Rows are points. A path goes straight from each point to the next, and from the last back to the first. The post is the endless flat space through its rows: a point in 2 columns, a line in 3, a plane in 4, and so on, so that a path can go around it. Count how often the path circles the post. Going back the other way cancels.

Post:
[+0.32 -0.74 -1.39]
[-0.13 -0.77 +2.28]
Path (7 x 3):
[-0.52 -2.02 -0.73]
[-1.59 -0.61 +3.43]
[+0.36 +1.60 +0.86]
[+0.82 +0.49 +0.39]
[-0.32 -0.04 +1.32]
[-1.72 -1.74 -2.75]
[-0.21 -1.94 -0.99]
Times around: 0

Post:
[-0.85 -0.18 +1.09 +2.65 +0.75 +0.56 +0.62 +1.23 +2.99 +1.46 +0.06]
[-0.50 -0.62 +1.02 +5.95 -0.76 +0.08 +1.97 -1.10 -0.52 -4.20 +0.20]
[-1.36 -0.84 -0.40 -0.79 -1.77 +0.47 +1.24 -0.99 +0.63 +0.42 -2.32]
[-0.86 -0.56 +1.30 +0.21 -2.46 +1.12 +0.84 -1.14 +2.47 +0.98 +1.35]
[-0.61 -0.85 +0.51 -0.08 -0.58 +0.96 -0.57 +1.85 -1.41 +1.28 -0.76]
[-0.82 -0.59 -0.12 -0.47 -0.43 -1.81 +1.27 +1.73 -0.60 +2.02 +0.35]
[-0.54 -0.15 -3.93 +0.91 -0.81 +1.47 -1.66 -0.82 +2.20 -0.16 +0.60]
[-0.26 -1.36 +1.40 -0.50 -1.63 -3.86 -3.78 +2.84 +1.57 -6.14 -3.10]
[-0.75 -0.80 +0.61 -0.80 +0.94 +1.43 +1.25 +0.63 +2.41 -0.09 +1.14]
[-1.00 -0.63 +0.92 -0.26 +3.05 -0.26 -2.14 -0.73 +2.77 +1.90 +1.38]
Path, 18 rows:
[-2.94 +1.41 -0.02 +1.21 -0.12 -1.22 -0.94 +1.00 +0.58 +1.44 +0.61]
[-3.10 -0.61 +0.00 +2.70 -0.77 +0.33 -0.54 +1.14 -0.89 -0.08 -0.03]
[-2.15 +0.58 +2.44 +0.98 +0.48 +0.13 -0.17 +0.70 -0.22 -0.70 -1.06]
[+0.77 +1.31 +0.87 +0.82 -0.50 +0.49 -1.30 +0.68 +0.35 -1.02 -1.56]
[-0.25 -0.42 +1.41 +1.67 +0.09 -0.83 -0.29 -0.27 +3.06 +1.10 -0.80]
[+0.01 -1.23 +1.25 +0.93 +0.43 -2.02 -0.30 +1.36 +2.72 +0.64 +0.65]
[-1.33 -2.61 -0.98 +1.69 +0.09 -1.89 +0.90 -0.61 +1.36 +0.83 +0.00]
[-2.75 -1.42 +0.75 +2.28 -1.88 +0.31 +1.29 +0.62 +0.10 -0.64 +0.72]
[-3.51 +0.60 +0.00 +0.21 +0.59 -0.69 -1.48 -1.29 +0.47 +0.94 -0.32]
[-1.12 +1.49 +0.01 +0.99 -0.80 +1.25 -0.32 +2.09 +0.14 -0.83 -0.03]
[-0.41 +0.58 +1.39 +1.00 -0.31 -0.06 +0.30 -0.95 +4.08 +0.70 -1.01]
[-0.04 -0.85 +0.00 +0.06 +0.99 -0.85 +0.89 -0.03 -0.42 +0.79 +0.37]
[+0.83 -3.51 +1.66 -1.74 -0.26 -1.50 +0.51 +1.64 +1.34 -0.48 +1.59]
[-0.95 -1.72 +0.28 +0.40 -0.71 +0.05 +0.45 -0.27 +1.29 +0.11 +1.50]
[-1.09 -2.07 +1.51 +0.88 +0.61 +0.07 +0.84 -2.01 +2.10 +1.48 -0.10]
[+0.76 -1.13 -1.94 -0.58 -0.89 -0.40 +0.86 -0.73 +1.82 +0.49 -0.65]
[+0.44 +0.77 -0.90 +0.98 -0.63 +0.41 -1.64 -1.07 +2.56 +0.29 -0.41]
[-1.46 +1.25 +0.64 -0.40 -0.91 +1.49 -0.03 -0.77 +1.11 +0.21 -0.66]
Times around: 1

Post, 17 rows:
[+1.14 -2.90 -3.00 -0.25 +1.07 -3.14 -2.08 +0.83 -1.54 +0.67 +2.43 -2.55 -0.59 -2.52 +1.55 -0.20 +0.17 -0.87]
[+0.39 -0.43 -0.65 -0.65 +0.54 +2.04 +0.28 +1.54 +1.51 +1.99 +2.63 -1.73 +0.29 +0.78 -0.03 +1.80 +2.15 -0.71]
[+1.11 -0.34 -0.41 +2.41 -3.18 +0.38 -0.34 +1.29 -0.62 -0.10 -0.26 -2.52 +0.89 +0.68 -4.44 +1.01 +1.87 -1.77]
[+0.02 +0.84 +1.20 +1.76 -0.13 +1.45 -1.84 +1.08 -1.14 +1.01 +0.68 -0.78 -0.31 +1.15 -2.56 -0.67 -0.78 +2.04]
[-0.82 -0.41 -2.30 -2.38 +0.62 +1.13 +0.91 +3.79 -0.05 -0.74 +0.77 -2.42 -1.50 -0.48 +1.37 +1.00 +0.68 +2.09]
[+0.83 -0.66 +1.42 -0.43 +0.58 +2.47 -0.73 +0.84 +1.60 +0.69 +0.97 -1.07 +2.49 -1.89 +2.25 -1.37 -1.25 +0.09]
[+3.81 -0.45 -0.21 +1.62 +1.17 -4.18 +0.62 +3.25 -2.39 +0.82 -1.73 -2.82 -2.83 -0.64 -0.29 -0.53 +2.71 +1.91]
[+0.85 -1.65 -1.49 +1.82 +0.74 +0.28 -0.67 +0.73 -5.01 -0.46 -0.94 +1.18 -3.29 -0.75 -0.49 -0.74 +5.79 -1.35]
[-0.28 -0.77 +0.55 -2.40 +0.35 +0.42 +2.51 -0.16 -1.20 -1.83 +1.46 -0.75 -0.39 +1.35 +0.35 -2.66 +1.77 +1.02]
[+1.86 -0.55 -3.12 -1.82 -1.18 +1.36 +0.16 -1.12 +0.48 +2.81 -0.44 -1.19 +1.31 +0.27 -1.94 -0.47 +3.03 -0.05]
[+2.81 -1.49 -0.70 +2.17 +1.63 -1.30 +0.33 -0.10 +0.09 +0.11 -0.32 -1.37 +1.13 +1.89 +3.56 +0.43 -0.02 +1.90]
[-0.36 +0.67 +0.88 -0.84 +0.66 +0.57 -1.80 -1.81 +0.72 -0.22 -1.69 +0.35 -1.25 -0.28 +0.22 -1.32 -0.06 -2.24]
[+0.51 +0.32 -2.63 +0.91 -0.74 -0.09 -0.16 +0.54 -0.32 +3.18 -0.35 +1.19 -0.59 -0.44 +1.36 +0.53 -0.62 -3.11]
[+0.18 +0.42 +0.11 -3.42 +2.45 +2.58 +1.94 +0.64 -1.01 -0.08 +0.69 -1.64 +0.82 +0.40 -0.41 +0.87 -0.55 +1.43]
[-0.39 +0.28 +1.27 -2.44 +0.92 -0.26 -0.78 -2.70 +0.34 -0.42 +0.08 +3.23 +1.52 -1.88 -0.88 -0.63 -0.26 +1.63]
[+0.47 +0.69 +1.77 -1.87 -0.28 +2.33 +1.76 +0.43 -0.74 +1.34 +0.29 -2.32 -1.71 +0.25 +0.92 +2.04 -0.20 +3.82]
[+0.12 -0.23 +1.27 -1.51 +0.17 -0.91 -1.97 +1.42 -3.08 -0.83 +0.58 -0.12 +0.70 +1.40 +0.70 +0.44 +0.99 +1.63]
Path:
[+0.40 +0.60 -0.12 -1.82 -1.69 +0.05 +1.07 +1.71 -2.68 -0.83 -1.54 -0.62 +0.84 +1.03 +1.90 +0.20 +1.55 +0.38]
[+1.63 +0.89 -0.27 +1.52 +1.58 +0.91 -0.26 +0.06 -1.77 -1.22 +0.17 -0.93 -1.20 -1.38 -2.51 +0.01 +2.21 +0.34]
[+2.42 +0.22 -1.03 -1.72 +1.95 +0.97 +0.04 +0.53 -1.60 -0.50 -0.35 -0.71 -0.55 +1.43 +2.06 +1.34 -1.77 -0.80]
[+1.46 -0.17 +0.06 -0.25 +0.81 +0.91 +0.75 -1.19 -1.91 +0.50 -1.60 -0.90 -2.42 +1.44 -0.56 +0.29 +1.10 +0.04]
[-0.36 -1.56 -0.67 -0.58 +3.09 +0.08 +1.71 -0.10 -2.35 -0.51 +1.09 +0.22 -1.96 +0.00 +0.70 -1.23 +0.30 +1.04]
[-1.13 -0.10 -0.39 -0.02 +2.54 +0.01 -0.05 +0.03 -1.89 +0.21 +0.82 -0.67 -0.71 -0.16 +0.09 -0.68 -1.27 +0.19]
[+0.68 +0.14 +0.36 -0.81 +2.59 -0.05 -0.75 -0.66 +0.88 -0.45 -0.12 -2.32 -0.09 -0.41 +1.60 -1.60 -0.11 +0.35]
[+2.51 +0.76 -0.42 -1.48 +0.93 -0.81 -1.52 +1.71 -0.82 +0.50 +1.15 -1.95 +0.32 -2.51 -0.15 -2.60 -0.31 +1.30]
[+1.57 -0.80 -1.09 -0.37 +0.11 -0.02 -0.66 +0.54 -0.36 -0.09 +0.89 +0.35 +1.16 +1.09 +1.37 -0.41 +0.60 +0.80]
[+1.61 -1.49 +1.33 +1.08 +0.37 +0.57 -0.56 +0.43 +1.17 +1.20 -0.02 -0.46 -2.61 +1.04 +0.24 -1.07 -0.25 +1.46]
[-0.38 -1.80 -1.45 +1.22 +2.02 +1.43 +0.49 +1.04 -1.40 +1.25 +0.63 -0.87 +0.22 -1.90 -1.21 +0.03 -1.10 +0.08]
[-1.12 -1.23 +0.02 +0.46 -0.47 +0.91 -0.66 -0.31 +0.62 -0.61 -2.25 -0.36 +1.02 +1.29 +0.51 -0.58 +0.42 +0.72]
[-0.02 -1.58 -1.69 +0.12 +1.78 +0.15 -0.16 +2.46 +0.22 +1.41 -1.41 -1.67 -0.19 +2.00 +1.46 +1.11 -0.65 +0.04]
[-0.95 +0.51 +0.91 -1.10 +1.59 +0.37 +0.75 +1.48 +0.13 +1.07 +2.04 -0.15 -0.61 -0.21 -0.63 +0.53 +0.86 -0.53]
Times around: 2

Post (17 x 18):
[+0.85 +0.94 +2.31 -0.87 -0.41 -1.09 +0.93 -1.77 -0.64 +0.59 -1.33 -0.24 +1.31 +0.95 -0.56 +2.85 +0.24 +1.25]
[+1.36 +1.19 +1.21 -1.52 +2.25 -1.03 +0.82 -2.60 -0.86 -0.62 -0.83 +1.85 +0.41 +1.19 -1.40 +1.03 +0.42 +2.47]
[+2.43 +2.64 -0.15 +0.27 +1.09 -0.72 -0.06 +0.51 +0.28 +3.71 +0.90 +2.07 +1.72 +3.31 -0.31 +0.00 -0.77 -0.92]
[-0.09 +1.59 -0.91 +1.51 -0.51 +2.06 +2.20 +0.14 -1.10 +0.58 -2.13 -1.34 +1.34 -0.11 -0.13 +0.66 +2.29 +0.62]
[-0.74 +0.07 +0.15 -1.75 +3.10 -0.83 +0.33 +1.17 -1.05 +0.17 -1.56 -0.41 -0.38 -1.90 -0.46 +2.45 +0.35 -3.62]
[+0.31 +0.81 -1.30 +1.01 +0.27 -1.88 +1.08 -1.12 +0.79 -1.78 -0.47 -1.97 +1.54 +0.22 +1.36 +1.64 -0.70 +1.54]
[-0.30 +1.10 +0.47 -0.17 -0.44 +2.62 -0.52 +2.09 -1.64 -1.74 -1.12 +2.96 +2.46 +0.14 -3.04 +0.16 +1.31 -0.57]
[+0.37 -0.59 +2.69 +2.77 -0.62 +1.30 +1.19 -2.83 -2.27 -2.02 -0.38 -0.55 -0.61 +1.07 +0.14 +0.76 -1.37 +0.84]
[+0.14 -0.09 -0.91 -1.03 -1.32 -0.39 -2.45 +0.80 -1.25 -0.97 -1.70 +1.28 -1.89 -4.05 -0.39 +1.31 -2.70 +0.66]
[-1.44 +0.14 -0.40 -0.08 -1.31 +1.91 -1.00 +1.87 +2.30 -1.24 -1.11 -0.48 +0.40 +1.10 -1.89 -1.13 +0.80 -0.36]
[-0.89 +0.02 +3.05 +2.26 +0.73 +0.39 +1.48 +0.84 -2.11 -1.36 -2.02 -0.49 -1.36 -0.62 +0.73 +1.47 -1.98 +1.74]
[+1.27 +1.27 -1.81 -1.26 +1.00 +1.61 -0.47 +0.49 +0.03 +0.22 -0.67 +0.00 +0.79 +2.48 +1.09 +1.62 -0.82 +0.11]
[-1.71 -0.62 -1.15 +0.02 +0.32 -2.09 -1.94 +2.75 -0.82 +1.18 -2.70 -0.52 +2.32 -0.09 +1.69 +0.24 +0.74 -0.80]
[+1.83 +1.56 +3.98 -0.99 +1.29 +2.59 +1.43 -1.23 +0.38 -0.17 +1.26 +0.90 +2.41 +2.36 -1.62 -1.54 -0.74 +0.89]
[+2.44 -0.45 +1.82 -0.92 -0.27 +1.63 -1.47 +1.80 -2.33 -0.93 +2.34 +2.01 -1.07 +0.42 -2.25 +0.99 -1.48 +3.78]
[-1.44 +0.31 +2.53 +1.92 -3.56 +3.38 +0.78 +0.48 +0.18 -1.99 +0.85 +2.39 -0.91 -0.96 +1.27 -1.02 -0.29 -1.15]
[+1.24 +1.39 +1.62 +1.07 +1.15 +1.68 -1.90 +0.46 +3.22 +0.28 -0.73 -0.84 +0.73 +0.06 +0.25 +1.84 +1.48 +1.96]
Path:
[-1.01 -0.64 -0.10 -3.23 +1.04 +1.22 +0.99 +1.21 -2.49 +0.06 -1.25 -0.62 +1.65 +0.31 -0.09 +1.39 +0.42 +2.19]
[+2.23 +1.30 -2.02 +0.08 -0.27 -0.41 +1.81 -0.81 -0.75 +0.00 -0.67 +2.10 +0.82 -1.61 -0.37 +2.23 -1.03 +2.51]
[+1.96 +1.41 +1.33 +1.95 -0.23 +0.08 +0.94 +0.52 -0.62 -0.90 -1.67 -0.07 +0.40 +0.55 +1.42 +1.48 -2.54 +0.65]
[+1.61 +3.45 +1.40 +0.14 +0.09 +3.14 -0.42 +0.69 -0.49 -0.06 -1.84 +1.65 -0.24 +2.12 -0.03 +0.93 -0.39 -1.40]
[+2.10 -0.22 +3.33 -0.99 +1.17 +1.20 -1.51 +0.40 +0.11 -1.06 -0.91 -1.18 -0.45 -0.37 +0.45 +2.00 +0.64 +1.14]
[+1.49 +0.19 +0.22 -0.10 +2.40 -1.01 -1.66 +0.33 -2.73 -3.18 +0.03 -0.82 +2.59 -1.17 -0.24 -0.82 -0.49 +1.97]
[+0.13 +0.87 +1.48 +1.32 +1.53 -1.26 -1.42 +0.59 +0.18 -0.28 +0.08 +0.13 +0.16 +1.23 -0.16 +2.81 +1.40 +2.04]
[-0.68 -0.25 +1.91 +0.77 +0.81 -0.47 -0.44 -1.33 -2.55 +1.41 -0.26 +0.72 +2.14 +0.95 -0.73 +1.95 +0.80 +0.40]
[-0.02 -1.69 +0.51 +1.88 -0.38 +1.06 -0.95 +1.51 +0.32 +2.47 -0.63 -2.41 +2.69 +0.33 -0.04 -0.98 +0.00 +1.03]
[-0.15 -0.47 +0.26 +0.73 -0.11 +0.64 +2.12 -0.01 +1.06 +0.47 -1.77 -1.68 +0.21 +1.92 -0.81 -0.80 +1.90 +0.13]
[+0.30 -0.06 +0.34 +1.05 +2.00 -0.61 +0.11 +0.84 -0.93 -0.58 -0.36 +0.34 +0.89 +2.76 +1.15 +0.92 +1.55 -0.28]
[+1.21 +0.90 +1.90 +0.08 +0.97 +2.81 +0.00 +0.04 -2.79 -1.04 +0.43 -0.23 +0.20 +1.52 -0.17 +0.13 -0.48 +0.49]
[-0.63 +2.13 +0.38 -0.21 +0.81 +0.15 +0.38 +0.88 +0.00 +0.57 -1.39 -0.17 -0.99 -0.03 +0.01 +1.02 -2.23 +0.29]
[-1.23 +0.71 +0.14 -2.87 +0.39 -0.19 +0.95 -0.10 -2.03 -1.32 -2.67 +0.93 +2.30 -0.13 +0.28 +0.86 -3.38 +0.02]
[-0.27 -0.39 -0.90 -0.05 -1.88 +2.23 +1.51 +2.61 -0.45 -0.48 -1.96 +1.38 +1.97 +0.25 -1.95 -0.35 -0.53 +0.69]
[+0.29 +0.91 -0.90 +2.50 +1.05 +0.86 +0.46 +1.96 -2.88 -0.02 -1.37 +2.47 -0.17 -0.67 -1.45 +1.42 +0.30 +1.15]
[+1.82 +0.59 +1.08 +1.28 +0.88 -0.61 +0.02 +0.26 +2.82 -0.42 -1.40 +0.89 +1.82 -0.32 -0.35 +1.56 +0.10 -0.84]
[+1.08 +2.29 +2.20 +0.59 -0.44 -0.65 +0.22 +0.47 +0.65 +0.19 -2.43 -0.19 +1.33 -0.87 -1.35 +1.66 +0.87 +0.59]
[-0.27 +1.83 +3.00 -0.58 +0.17 +0.36 -1.04 +0.30 -1.33 -1.75 -0.92 -1.39 +1.18 +0.45 -2.38 +0.63 -1.77 -0.79]
[-0.16 +1.83 +0.74 -1.07 +0.65 +1.14 -1.62 -1.52 -1.22 -1.23 +0.23 +2.21 -0.64 -0.98 +0.15 +2.33 -0.97 +1.49]
Times around: 3

Post:
[-0.40 -1.53 +0.45 -0.13 -1.83 -0.20 -1.34 +1.15 +0.86 -0.71 -0.47 -1.98 -0.46 -1.14 -1.40 +0.08 -1.87 +0.23]
[-0.42 -0.74 -1.20 +0.16 -1.35 +1.33 -0.70 +0.70 +1.69 +1.54 +0.16 -0.24 -0.38 +0.80 -1.43 -1.84 -0.79 -0.08]
[-0.07 -0.42 -0.26 -0.34 +0.80 -0.83 +0.87 +0.88 +1.57 -1.19 -1.52 -0.96 -1.85 -0.62 +0.46 -1.30 +1.31 +0.28]
[-2.48 +0.66 -0.38 +0.54 -0.88 +1.59 +2.57 +1.52 -0.96 +1.48 +2.54 -0.02 +2.82 +1.34 +2.19 +0.54 -1.14 +0.44]
[+1.13 -0.53 +0.47 -2.44 +3.58 +1.37 +2.34 -0.60 +0.59 -1.92 -1.62 +1.20 -3.37 +0.20 -0.53 -0.68 -1.26 +0.36]
[-1.40 +1.17 +1.36 +0.89 +0.51 +0.11 -0.32 +0.42 +0.23 -1.59 -3.51 -0.84 -0.27 +0.07 -1.08 -1.73 +1.25 +0.10]
[-0.95 -0.22 -3.24 -0.66 -3.93 +1.48 +0.37 -2.47 -0.67 +2.39 +0.60 +1.11 -1.01 -0.96 -0.60 -2.93 +2.18 +2.73]
[+2.60 -0.53 +0.24 -1.96 -0.11 +2.13 -0.67 +0.80 -0.44 -1.76 -1.66 -0.78 +0.67 +0.66 -1.89 -1.00 -0.76 -2.00]
[+0.64 +1.40 -0.80 +1.06 +0.36 -2.46 -1.07 +0.64 -1.29 -0.08 -1.00 -2.31 +3.95 +2.19 +2.93 +0.98 -0.47 +1.77]
[+0.38 +1.00 +0.67 +2.50 -1.72 -0.80 +0.77 -1.16 -0.53 -0.73 -3.82 +0.00 +0.79 -0.41 -1.01 -2.76 +0.18 -3.19]
[-0.31 -1.77 -0.88 -2.21 +0.32 +0.16 +0.63 +1.89 -1.10 -0.92 -2.76 +1.32 -0.35 -0.92 -0.10 -2.27 -1.74 -0.57]
[-1.26 -0.38 +1.73 -0.48 +1.98 -1.05 -0.33 +0.25 +0.43 +0.08 -1.86 -1.45 +0.37 +0.11 +2.04 -0.80 +0.07 -0.12]
[-0.16 +0.87 -1.06 -1.12 -0.64 -0.13 -0.33 +1.24 -0.85 +1.45 +2.08 +0.94 +1.55 +1.02 +0.27 +0.32 -0.30 +0.36]
[-0.53 +1.02 -2.76 +0.98 +0.44 +0.79 -1.51 +0.26 -1.21 +1.43 +0.82 -1.87 -2.06 +2.79 +1.23 -0.91 +0.77 +0.09]
[+0.73 -0.96 +0.90 +0.89 -0.10 +2.10 +0.73 -1.08 +1.18 -0.08 +2.23 +2.91 -0.56 -2.68 +0.24 -0.63 -0.31 +1.77]
[+0.87 -0.66 -0.15 +0.53 -0.81 +0.50 -1.09 -0.90 +1.32 -0.65 -0.95 +0.25 -0.26 -0.02 +1.78 +1.78 -0.24 +0.03]
[+0.66 -1.87 -0.84 +0.55 +0.32 -0.57 -1.33 +1.08 +0.04 +1.30 -1.66 -1.11 -0.35 -1.41 -0.58 +0.92 +0.27 +0.58]
Path, 32 rows:
[+1.68 -3.18 -1.25 -1.16 -1.63 +0.52 +2.02 +1.23 -0.52 +0.70 +2.13 +2.73 -1.03 -1.82 +3.14 -1.40 -1.85 +1.02]
[-1.43 -0.18 +1.26 -1.67 -0.06 +0.74 -2.98 +1.29 +0.63 +0.52 -1.52 -0.41 -2.37 +0.46 -0.26 -2.10 -0.69 -0.24]
[+1.47 +0.07 +1.09 -1.58 -0.66 +1.40 -0.83 -0.85 +0.25 -1.69 -1.56 +0.23 +0.68 -0.77 -0.71 -0.85 -0.71 +0.48]
[+0.31 -0.31 -1.10 -0.22 -0.82 -0.39 -1.67 +0.39 +1.27 -0.09 -1.48 +0.83 -0.40 -0.60 -0.11 -1.07 +0.72 -1.32]
[+0.64 +0.17 -0.15 -0.53 -0.28 +0.71 -1.45 -0.44 +0.63 -0.94 +0.44 -0.98 +2.04 -0.11 -0.72 -0.21 -1.48 -1.30]
[-1.58 -1.27 -0.35 +1.27 +1.13 +0.09 -1.73 +0.84 +0.67 +1.43 +0.89 +0.23 -1.07 -0.09 -1.77 +0.75 +1.44 -0.44]
[-2.23 -0.18 -0.04 +3.99 -0.38 +0.93 +1.17 -0.02 +2.56 +1.76 -2.77 -1.98 -0.02 +0.64 -0.38 +0.70 +3.24 +0.58]
[+0.99 +0.37 -0.66 -1.88 +1.46 -2.66 +0.14 +1.32 +1.01 +1.63 -0.90 +1.26 +1.02 +2.50 +1.31 -2.22 -1.23 -0.90]
[+0.06 +0.26 +0.60 +0.15 -0.34 +0.47 -2.00 +2.90 -0.01 +0.05 +1.57 -3.12 +1.47 +0.81 +0.44 +0.15 -0.80 +0.62]
[-1.84 +0.94 +0.20 -1.09 -0.25 -1.19 +0.84 +1.53 -0.28 +1.03 -4.17 -1.19 +0.13 +0.55 -1.01 -1.90 +1.35 -0.49]
[-0.02 +0.49 -1.76 +0.49 -0.49 +0.80 +0.26 -0.21 -2.23 +1.65 -1.59 -1.34 +1.27 +2.82 +1.27 -1.69 -0.69 +2.05]
[-0.49 -1.00 -0.80 +3.52 -2.66 -1.47 +0.44 +1.26 +1.06 +0.86 -0.19 -2.02 +1.11 +0.87 +0.19 -0.27 -0.95 -0.50]
[-1.08 +0.49 +2.40 +0.37 -1.92 +1.00 +2.47 -0.83 +2.42 +0.47 -2.10 +1.66 -0.30 -1.31 -0.34 -1.05 +0.17 +2.05]
[+0.24 -0.82 -2.52 +2.29 -3.91 +1.53 +2.17 -0.65 -1.41 +1.40 +0.30 +1.86 +1.59 -2.70 +0.71 -1.72 -0.03 +1.92]
[-0.47 +0.50 -2.80 +3.32 +0.11 +0.40 -0.34 +2.94 -1.80 +1.35 -0.54 -1.75 -1.47 +0.22 -2.48 +0.98 +0.10 -1.98]
[-0.77 -2.91 +2.61 -0.56 +0.60 +2.56 -2.13 -2.24 +2.94 +0.12 +0.05 -0.71 +0.87 -1.71 +2.21 -0.50 +0.36 +0.34]
[-0.10 -1.93 +2.39 +0.27 -2.88 +2.43 +3.22 -1.97 +1.60 -2.71 +1.80 +1.97 -0.76 -4.71 -2.20 +0.21 +0.31 +1.37]
[+1.26 -1.73 -1.90 +0.24 -1.65 +0.47 -1.98 +0.20 -2.16 -0.13 +1.52 -0.11 -2.80 -2.71 +0.93 -1.93 +2.47 +1.55]
[+0.99 +0.17 +0.61 -1.22 +0.21 +0.32 +0.71 -0.22 -0.83 -0.96 -0.51 -0.27 +2.26 +1.78 -1.40 -1.26 -0.87 +3.59]
[-1.46 -1.46 -0.26 +1.15 +1.58 +2.54 +0.08 -1.48 -0.47 +0.33 -2.88 +0.03 -0.52 -0.46 -0.10 -0.74 +1.38 -0.83]
[-0.58 -1.38 -0.57 -0.21 +1.03 -0.60 -1.25 +0.19 -1.29 -0.33 -0.63 -1.95 -0.71 +1.24 +0.97 -1.31 -1.42 -1.31]
[+0.77 -2.16 -0.51 +1.12 -0.29 -0.57 +1.89 +1.35 +0.68 +2.01 +0.76 -0.52 +2.15 +1.25 +1.24 +0.01 -0.44 -0.33]
[+0.58 -1.82 +2.69 -0.65 -1.58 -1.29 +0.40 +1.40 +1.97 -0.74 -2.95 -0.53 +1.29 -0.56 +0.25 -1.20 -2.28 +0.27]
[+0.42 +1.42 +0.38 +1.51 -1.50 +0.95 -0.41 -1.24 -0.99 -0.12 +1.00 -1.48 -1.31 -0.92 +0.40 +0.34 -1.60 +1.74]
[-0.73 -1.52 +0.61 -1.96 -2.22 -0.43 -1.04 +3.19 +0.86 +0.12 -1.52 -0.41 -1.40 -0.13 -2.38 -1.24 -1.82 -1.89]
[-0.07 +1.16 +0.93 +1.03 -0.79 -2.57 +1.00 +2.41 -0.32 -1.63 -2.36 +0.15 +0.99 +1.20 -0.09 -2.66 -1.56 -1.69]
[+0.37 +0.93 -1.77 -1.04 +0.17 -1.93 -0.55 +3.01 -0.68 -0.46 -1.20 -0.71 -0.57 -0.04 -1.44 -2.42 -0.57 +1.73]
[+0.98 +1.23 -3.08 +2.41 +0.37 +0.93 -0.69 +0.67 -0.66 +0.87 +0.16 +0.39 -3.61 +0.78 -0.81 +2.95 +0.55 -1.22]
[-1.43 -0.28 +1.79 +0.17 +0.71 +0.69 +0.41 +0.34 +1.35 -1.65 -1.62 -2.91 +1.57 +0.09 +0.78 +1.43 -0.38 +0.67]
[+0.56 -2.50 -1.51 +0.89 -0.47 +0.50 -0.42 -0.06 -0.57 +0.35 +1.80 -0.10 +0.72 -0.83 +1.50 +0.51 +1.27 +0.07]
[+1.51 -0.10 -1.34 +1.06 -0.88 +1.42 +0.53 -0.62 -0.15 -0.72 -1.18 +0.16 +0.68 +1.44 +0.64 +1.13 +0.37 +0.88]
[+0.92 -2.33 +0.10 -1.71 -0.05 +2.07 +0.18 +0.72 -0.04 +1.03 -0.13 +0.06 +0.99 +1.42 +1.71 -2.81 -4.24 -0.37]
Times around: 3
